Rows are points. The last column is the point's height on a tilted bowl or saddle (a function of degree 2), plus a little noise. Along how many of its main directions does it bend up, bend down or stay straight?
In the rows, 128 means zero.

Points (17 x 4):
[[125 166 148 156]
 [ 66 102  89 133]
 [104 144 192 148]
 [173  92 156  93]
 [113 135 104 114]
 [203 126 131  73]
 [203 103 148  61]
 [128 152  88 106]
 [ 88 153 161 122]
 [227 147  97  29]
 [125  63  69  74]
 [189 150 125 120]
 [ 79  54 151 170]
 [159 138 114 107]
 [124  83 140 121]
 [ 83 185 135 109]
 [102 152  40  84]]
Directions: 1 up, 1 down, 1 straight

Points:
[[ 95 139  56  25 205]
 [156 107  87  54 149]
 [131 158 125 135 130]
 [133 230 136 121 200]
 [119 178 159 125 143]
 [ 44 195  98 149 224]
 [150 112 116  86 115]
 [101 104 128 163 117]
 [136 166  66 158 188]
 [124 106 171 106 105]
 [ 52 135 115  19 187]
 [112  67 142 184 132]
 [104 155 138 116 129]
 [143  89 131  93 103]
 [ 83 183 194  85 180]
 [102 132 134 135 118]
 [142 167 101 192 183]
 [185 163 197 136 122]
 [ 87 114 116 118 110]
 [173 199 163 161 154]
 [185  95 119 150 133]
 [170 170 144 151 136]]
Directions: 3 up, 0 down, 1 straight

Points (22 x 5):
[[ 65 132 198  96 143]
 [125  91 163 133 118]
 [120 161 123 107 158]
 [156 116  60 159 180]
 [136 176 145 139 149]
 [152  80 122 128 138]
 [112 112 129 160 129]
 [127 136  56 149 185]
 [105  79 157 119 128]
 [166 149 145  91 162]
 [194 187 106 125 209]
 [112  96 154 160 121]
 [ 78 104  83 249 229]
 [173 182 225 109 175]
 [ 95 158 148 104 149]
 [111  93 125 100 144]
 [136 137 123 128 138]
 [109 120 115  65 179]
 [104 129 154 210 146]
 [168 131 127 126 144]
 [124 123 107 128 143]
 [187 118 107  72 194]]
Directions: 4 up, 0 down, 0 straight

Points:
[[158 102 137 124 106 126 127]
 [ 85  85 125  81  69 145 100]
 [209 185  30 221 154 179  80]
 [ 92 149 121  97  88 152 109]
 [ 75 143 150 217 147 139  49]
 [154 101 153 176 154  93 113]
 [181 102 212 104 170  48  57]
 [182 162 176 138 149 143  87]
 [139 184 149 173 174 188  63]
 [159 156 172 187 195 109  70]
 [ 94 143  47 153 121  99 122]
 [156 143 109 229 119 167  75]
 [140  87  32 164 170 124 151]
 [120  89 112 121  76 147 114]
 [124 161 161 135  98 113 103]
 [ 91 138  85  30 220  91  88]
 [ 78 128 136 147 120  99 109]
 [133  59 131 123 123  86 126]
 [150 142  94 154 108  97 127]
 [ 53  66 171  67 118 113  86]
 [111 120 110 153 140 124 129]
 [154  82 193 123 134 192  82]
 [173  98 110 157  85 101 115]
 [ 48 116 217  90 133 140  70]
 [100  80 108 108 159  54 131]
 [150 207  81 116 162 118 116]
 [ 59 119  73 164 115  74  96]
 [114 158 144 171 154  98  99]
 [102 178  83 195  79  75  59]
 [154 142 109 129 128  95 136]
 [133  99  96 173  61 148  95]
 [104 154  43 192  74 218  34]
 [116 194  81  95 167 163  98]
 [138 168 182 170 140 112  76]
 [119 131 173 127 134 192  91]
 [213 147 162 212 171 201  41]
 [133 108 171  75  54 118  92]
 [169 112 160 148 166 157 105]
 [ 88  90 139 122  76 158 103]
 [183  98 123 142 103 150 120]
 [106 149 112 108 165 118 127]
 [ 97 117 101 108  87 112 120]]
Directions: 0 up, 5 down, 1 straight
